Rows are points. A path goes straight from each point to the next, and from the last back to the first. The post is the endless flat space through its rows: a point in 2 columns, a line in 3, a plane in 4, and so on, so that a path can go around it. How many times does the path go around the post? Going back the other way cancels.

Post (1 x 2):
[-1.13 -0.03]
Path (21 x 2):
[-0.69 +1.21]
[+0.30 +0.35]
[+0.91 -2.16]
[-0.54 -3.16]
[+2.73 -0.74]
[+0.54 +2.43]
[-1.49 +3.93]
[-2.63 +0.11]
[-1.97 -0.87]
[-0.05 -3.14]
[+0.05 +0.16]
[+0.03 +1.89]
[-4.16 +3.05]
[-2.86 -0.65]
[-0.91 -2.48]
[+3.12 -1.06]
[+0.51 +1.08]
[+2.37 -1.40]
[-0.75 -3.18]
[-3.31 -0.75]
[-3.59 +2.04]
Times around: 1

Post (5 x 6):
[+1.19 -1.87 +0.28 +2.65 -1.45 -2.32]
[-2.52 +0.65 +0.85 -0.31 +0.46 -0.26]
[-0.06 +1.14 +2.99 -1.36 +0.64 +0.91]
[-0.19 -0.26 +0.60 -0.05 -0.25 +1.21]
[+0.97 +1.32 -3.64 -0.88 +0.03 -0.54]
Path, 29 rows:
[-0.88 +0.99 +1.60 +1.17 -0.93 -2.41]
[+2.87 +4.47 -3.28 -0.94 +1.42 +0.11]
[-2.52 +2.52 +1.29 -1.57 +3.09 -2.01]
[+2.10 -1.99 -0.21 -2.64 -0.31 +1.33]
[-1.61 +1.72 -2.40 -3.13 +0.47 -1.35]
[+0.08 +0.62 -2.98 -2.23 +1.68 -3.04]
[-1.95 +3.36 +0.40 -4.41 +3.36 +3.87]
[-0.14 -0.36 -0.23 -1.57 +0.16 +1.19]
[-0.81 +0.11 -0.74 -1.89 -1.75 -0.37]
[+1.71 +2.70 -4.41 -0.73 -1.36 +1.68]
[-0.35 +1.32 +1.29 -0.42 +0.56 +1.77]
[-0.49 +3.45 -2.67 -1.96 +3.45 -1.54]
[-1.27 +1.57 +1.53 -2.61 +1.46 -1.52]
[-2.53 -1.09 -2.76 -0.43 +1.18 -2.87]
[+0.41 -2.19 +0.48 -1.85 -0.91 +1.59]
[-0.54 +2.81 -1.43 -1.68 -0.48 -2.21]
[+4.12 +2.02 -3.01 +2.49 -1.07 -1.22]
[+5.25 +0.91 +1.67 +0.86 +1.02 +3.04]
[-1.12 +1.04 -1.48 -3.02 +2.63 +0.53]
[+2.34 +0.39 +1.03 -3.71 +0.18 +5.09]
[-0.21 +0.67 -2.08 -1.11 +0.95 -1.94]
[+3.41 +2.70 -1.33 -2.77 +2.15 +0.96]
[-1.77 -1.78 +0.38 -0.09 -0.36 -5.58]
[-1.22 +0.94 +1.58 -3.13 -1.07 +0.99]
[-0.95 +3.54 +0.12 +0.32 -1.16 -0.99]
[+2.20 +3.02 -2.26 +0.68 +1.58 +1.08]
[-0.76 -0.16 -0.19 -0.11 +1.85 -1.00]
[-6.55 -2.69 +3.06 -0.35 +1.32 -1.99]
[-2.95 +1.61 -1.23 -0.25 -0.53 -3.93]
Times around: 4
